Every row gives one point. The points of each table are mixes of a few directions, plus a little noise. Count the directions of each table, and those that both share. Where both have some left over, give the other angles between the two spaces (their principal angles), to ten degrees, smallest first.
In the rows, 128 means zero.

First, 7 rows:
[[110  71  59]
 [140 153 209]
 [108  59 101]
 [144 190 159]
 [143 191 126]
 [125 106 155]
 [124 129  86]]
Second (4 x 3):
[[126 102 187]
 [127 111 170]
 [129 125 134]
 [132 171  23]]
Directions: first 2, second 1, shared 1

First, 5 rows:
[[106 178  94 166]
 [204  53 170 105]
 [ 78 162 111 124]
 [129 160 105 163]
 [126  86 157  80]]
Second:
[[ 90  97 156  80]
 [187 114 134 177]
 [ 90 126 134 102]
 [159 130 133 249]
 [171 165  91 150]
 [101 125 128  58]
 [ 96 137 122  77]]
Directions: first 2, second 3, shared 2

First (9 x 8):
[[106 106 147 162 133  93 124 155]
 [ 93  92 145 173 142  98  99 129]
 [ 59  57 158 213 161  81  57 106]
 [188 190  92  44 105 195 163 100]
 [192 195  84  37 108 206 159  86]
 [160 161 115  89 114 151 160 136]
 [159 159 117  92 113 144 164 147]
 [ 82  83 159 193 141  66 110 164]
 [112 111 136 149 135 115 116 126]]
Second:
[[185 120  76 122 107 235  82 121]
 [156 111  80 158  64  98  84  93]
 [148 114  99 137 107 184  83  75]
 [ 95 138 166 137 107  50 179 112]
 [118 174 175  77 159 113 225 190]
 [118 128 158 135 138 108 171 196]
 [ 96 152 181 102 156 123 191 126]
 [ 83  81 144 176 178 111  71 138]
 [152 134  72 108 136 130  67 101]]
Directions: first 2, second 5, shared 2

First:
[[189 136 163 169  99 120  62  91 176]
 [137 133 155 149  62 130 100 104 193]
 [138 139 140 138 169  91 108 100  83]
 [ 51 135 119  98 175  82 180 120  42]
 [149 112  87 105 182 167 154 183  97]
 [234 130 139 166 183 126  52 113 116]
 [ 71 134 138 119  96 107 153 111 129]
 [ 80 131 116 104 167 104 167 131  67]
 [ 93 116 117 113  50 172 161 159 200]
 [138 113 108 117  96 180 144 170 175]]
Second:
[[ 67 129 113 139  36 114 150 113 148]
 [103 122  98 119 127 129 156 144  98]
 [126 103  78 111  65 208 165 197 192]
 [134 123 119 120 144 139 135 143 123]
 [135 131 136 130 153 116 122 119 112]
 [ 85 139 130 138 130  73 135  91  75]
 [194 147 214 156 119 115  48  75 211]
 [177 132 136 111 249 126 116 141  70]]
Directions: first 3, second 3, shared 2; angles 30

First:
[[176 141  73 133 131 249 112 166 179 143 170 141]
 [150 127 132 131 106  51 121 138 120 109  65 143]
 [105 126 142 126 136 123 136 113 116 132 142 119]
 [129 133 108 128 144 213 125 133 150 145 180 122]
 [ 79 117 176 123 131  39 146  92  86 120 107 113]
 [105 126 138 125 138 135 136 115 120 134 148 119]
 [136 133 107 127 139 204 124 137 152 143 171 126]
 [207 139  77 136 105 162 101 179 172 118  93 159]
 [163 128 124 132 103  60 118 147 127 107  60 149]
 [100 119 166 125 122  34 139 103  92 115  90 122]
 [ 56 120 166 120 156 136 153  82  97 144 184  97]]
Second, 8 rows:
[[165 131 136 153 114 102 146 162  99 124 176  71]
 [122 114 160 136 117 107 141 115 104 152 108 244]
 [ 71 134 147 115 133 130 197 108  18 160 107 130]
 [173 112 143 152 117 126  90 139 192 131 162 215]
 [125 133 126 123 123  99 141 132 100 119 101  92]
 [127 139  89 112 147 176  91 128 196 103 145  47]
 [123 135 115 121 132 128 129 130 125 117 121  78]
 [118 127 110 111 140 156  90 111 190 117 107 147]]
Directions: first 2, second 4, shared 1; angles 50

First, 10 rows:
[[189  60 134 197 177 151 158 135  76  89 121 141 113  60]
 [ 91 162  89 111 132 135  67 150 129 134 176 128 139 158]
 [100 202 186  80 148 139  96 115 172 145 124  94 116 228]
 [122  55 113 177 112 102 171 127 112  94 105 129 127 106]
 [123 148  89 114 121 137 100 139 114 142 167 147 148 101]
 [102 130  83 114  93 105  92 158 153 144 129 123 114 145]
 [108 246 236  25 111 138 168  49 178 179 107 115 165 195]
 [168  44 119 193 138 124 178 130  89  93 106 141 120  59]
 [133  74 156 186 160 140 197  87  72  74 137 140 165  92]
 [144 159  76  82  87 109  54 191 184 187 108 122  72 136]]
Second, 9 rows:
[[135 146 122 101 185 170 165  98 107 103 174 174 133 127]
 [140 100 127  83  51  96 154 142 141 114 152  90 107 188]
 [181  63 124  87 139 136 113 180 126 128 100  89  43 177]
 [ 81  55  96  74 160 134 174 114 113 106 103 139 102 186]
 [ 64 173 163 237 148 125  15 131  94 155 116  85 222  84]
 [111 104 126  92  45  89 156 129 138 113 153  93 132 187]
 [165 206 142 158  89 118 139 113 159 142 157 160 155  60]
 [133 134 109 167 245 169 120 119 132 156  47 200 104  40]
 [141 170 143 153  89 114 116 127 141 137 149 123 154 102]]
Directions: first 5, second 5, shared 2; angles 40, 70, 80

First (9 x 18):
[[157  80 132 121 125 109 149 163 129 128 150 129 140 113  53 122 149 122]
 [114 141 122 113 128 152 143 137 146 121 119 140 117 137 163 188 142  85]
 [169  68 139 141 128  81 130 150 106 136 163 111 151 107  15  51 131 175]
 [ 95 174 118 119 128 163 125 109 142 122 100 142 111 147 214 183 122  97]
 [161  66 127 105 124 113 171 181 142 123 157 137 135 114  41 155 170  94]
 [122 130 124 118 127 139 138 135 138 124 123 138 122 131 142 162 139 102]
 [118 159 133 155 131 117  88  84 102 135 117 109 134 132 156  56  89 191]
 [132 129 134 143 130 114 111 113 111 133 130 116 136 126 119  81 110 167]
 [ 82 201 122 133 131 166 101  80 132 125  90 130 112 149 249 159 102 123]]
Second:
[[139 152 134 144 130 111 143 135 174 103 106 111 146 148 112  87 116 128]
 [144 105  85  40 112 148 116 144  97 163  96  84 132 140 114 137 113 141]
 [134 188 146  92  80 106 128 100 160  98  94  90 189 193  75  64 121 107]
 [128 112 118 144 184 151 143 162 128 148 133 137  99  73 164 132 137 152]
 [127  74 144 216 109  98 124 110 141  86 180 164  86 141 152 205 115 102]
 [131 115 178 103 125 158 130 112 134 126 181 100 146 122 186 123 164  73]
 [128 110  94 170 144 108 130 143 123 127 112 158  93 117 111 164 106 166]
 [ 96 165 132 112 142 145 114 118  63 171 123 180 137  91 105 120 156 158]]
Directions: first 2, second 5, shared 0; angles 60, 80
